Each point is reached from the start by the listed moves, each made once or not at all, plus a little noise. Is the number of moves made odd or even? Then give how often each move was made.
In the rows, zero is written as 128.

Moves:
(1): [185  94 144  91  70]
(2): [138 188  88 106 122]
Start: [142 111 117 108 117]
Points:
[210 135  96  55  49] -> even (1, 1)
[145 169  79  77 116] -> odd (0, 1)
[195  82 130  69  56] -> odd (1, 0)

Moves:
(1): [184 145 123 117  73 138 135 137 127 159]
(2): [115 194 117 150 133 122 145 107 134 143]
(3): [154 123 160 135 118 150 142  69 110 101]
(4): [167 147 146 182 122 144 122 155 144 122]
(5): [183 120 103 116 181 102 146 123 143 145]
(6): [125 123 111 114 135 160 112 115 171 131]
(7): [123 105 120 135 138 149 173 140 141 127]
(8): [133 144 176  86 159 150 130 180 121 134]
Start: [134 109 104 124 131 158 144 130 155 100]
Points:
[236 203  97  66 171 185 173 144 210 178] -> odd (1, 1, 0, 0, 1, 1, 0, 1)
[184  95  63 101 186 164 147 117 214 123] -> even (0, 0, 0, 0, 1, 1, 0, 0)
[249 130 117  58 154 163 169 184 161 158] -> odd (1, 0, 0, 0, 1, 0, 0, 1)

Moves:
(1): [184 147 138 145 118 126 107 137 145 119  91 139 106 111 145 164 122]
(2): [124 161 148 108 155 107 128 131 118 148 156 126 142  97 115 121 127]
(3): [135 112 163 127 139 111 134 120 144 133 138 107 144 125 126 122 138]
(4): [115 147 138 164 135 148 127 136 129 128 131 102 130 135 138 120  99]
(5): [136 119 130 139 162 134 116 135 136 128 130 137 142 127 141 128 125]
(6): [143 132 128  98 128 164 123 121 112  93 128 120 130 130 128  94 144]
(7): [133 128 108 124 143 134 160 121 123 141 127 115 132 116 139 129 121]
(8): [133 121 125 125 105 135 141 160 136 148 125 140 142 140 136 121 138]
(9): [125 140 125 119 135 135 138 122 164 131 126 132 142 147 134 122 113]
(10): [135 107 132 135 118 145 115 125 148 187 104 145 134  91 127 138 114]
(11): [150 125 123 132 124 120  99 120 139 127 191 123 105 119 123 128 142]
(12): [130 131 134 139 130 141 147 106 120 117 128 164 150 118 137 136 131]
(13): [138 132 114 136 132 125 101 107 129 119 121 124 162 130 131 126 130]
(14): [136 143 131 132 130 145 133 116 109 141 123 120 122 169 138 132 120]
Start: [152 144 116 119 137 134 115 168 145 141 145 127 145 107  99 125 148]
Points:
[179 138 158 165 146 168  83 143 175 216 193  84 138 106 106 126 123] -> odd (0, 0, 1, 1, 0, 0, 0, 0, 0, 1, 1, 0, 0, 1)
[249 196 118  97 166 183  87 128 131 194 101 119 178  56 122 131 132] -> odd (1, 1, 0, 0, 0, 1, 1, 0, 0, 1, 0, 0, 1, 1)
[245 192 139 111 189  95  87 130 212 164 198  99 178  55 114 142 143] -> odd (1, 1, 1, 0, 0, 0, 1, 0, 1, 0, 1, 0, 1, 0)

Moves:
(1): [146 134 131 128 112 140 130 111 126 128 136 144 130 119 107 109 137 116
 118 137 137 133 114 126 127 119]
(2): [120 173 120 153 120 132 113 124 136 152 119 118 150 147 114 135 123 131
 136 124 132 155 120 139 128 119]
(3): [145 138 159 128 144 123 128 126 114 128 127 137 125 134 124 144 120 140
 136 131 132 125 121 121 121 133]
(4): [140 111 129 186 123 145 130 113 140 141 142 131 119 139 122 160 118 140
 142 128 105 126 142 124 120 133]
(5): [137 126 129 125 153 128 128 135 124 141 138 118 125 127 143 122 134 113
 114 133 141 133 136 127 122 134]
(6): [128 139 141 124 128 150 124 128 128 128 130 113 128 122 126 131 122 120
 137 129 129 126 132 117 143 138]
(7): [123 143 109 133 126 139 146 113 133 121 123 138 126 129 132 143 136 127
 125 145 132 107 126 124 131 118]
(8): [139 133 133 141 132 141 145 148 138 121 130 120 125 130 124 121 132 142
 121 129 146 131 144 130 131 129]
(9): [130 108 144 130 145 121 140 116 165 114 127 139 137 129 118 122 132 137
 151 112 134 128 104 114 126 122]
(10): [136 112 121 120 125 135 146 129 144 153 101 125 144 132 134 131 126 142
 121 117 133 124 117 119 117 133]
(11): [123 134 128 122 114 124 119 125 134 129 147 118 129 118 130 135 123 130
 126 125 136 123 125 101 122 108]
(12): [107 122 112 131 112 153 115 134 121 132 151 166 129 132 132 140 123 121
 135 113 132 114 129 114 146 122]
(13): [133 118 122 134 126 127 132 134 112 130 146 129 164 140 123 124 135 112
 133 136 121 120 128 117 126 126]
(14): [133 119 122  88 122 139 121 129 110 122 127 128 118 160 136 119 138 127
 140 129 147 133 123 135 125 122]
(15): [112 126 125 145 114 125 119 135 120 119 123 121 120 136 157 121 129 112
 122 129 164 131 108 116 131 137]
(16): [144 131 105 116 138 130 120 146 142 117 125 131 134 130 118 161 134 139
 115 145 125 124 106 117 140 124]
(17): [128 139 136 130 116 137 105 122 133 136 129 130 132 136 132 123 156 131
 130 117 137 106 125 130 130 125]
(18): [127 127 131 123 136 139 134 117 113 119 137 133 148 119 143 123 122 167
 120 147 117 137 118 118 121 136]
(19): [127 136 114 129 118 115 155 143 112 131 145 121 119 120 125 138 148 134
 178 119 118 130 100 134 127 126]
(20): [120 136 140 120 133 130 131 143 140 132 130 133 124 129 120 124 127 120
 136 149 132 124 122 131 104 120]
(21): [124 108 117 135 121 135 117 116 121 130 130 135 131 108 100 140 149 141
 139 134 152 139 133 119 138 131]
(22): [105 130 136 123 128 123 125 129 124 120 145 129 132 129 127 136 162 135
 111 121 124 154 124 124 122 132]
(23): [143 133 127 124 115 120 130 145 141 135 117 134 128 125 150 134 136 129
 147 138 125 133 157 108 133 119]
(24): [129 126 139 130 111 132 127 131 133 111 157 137 139 122 122 142 115 123
 125 123 137 140 150 175 113 127]
Start: [121  97 116 112 134 113 146 129 121 134 135 109 124 135 120 155 106 112
 116 137 119 129 144 130 126 118]
Points:
[123 110 117 109 127 141 156 155  95 146 231 142 192 163 116 196 192 178
 209 135 185 190 113  38 122  85] -> even (0, 1, 1, 0, 1, 0, 0, 1, 1, 0, 1, 1, 1, 1, 0, 0, 0, 1, 1, 0, 1, 1, 1, 0)
[134  53 107  75 131 154  98 133 141 146 152 149 140 171 135 204 163 137
 137 113 244 100  64  33 136 102] -> odd (0, 0, 1, 0, 1, 0, 0, 0, 1, 1, 1, 1, 0, 1, 1, 1, 1, 0, 0, 0, 1, 0, 0, 0)
[150  87 134 107 122 189 148 132 113 120 188 194 167 170 140 144 192 126
 160 196 249 101 112  39 118  90] -> odd (1, 0, 1, 0, 1, 0, 1, 1, 1, 0, 0, 1, 1, 1, 1, 0, 1, 1, 0, 1, 1, 0, 1, 0)
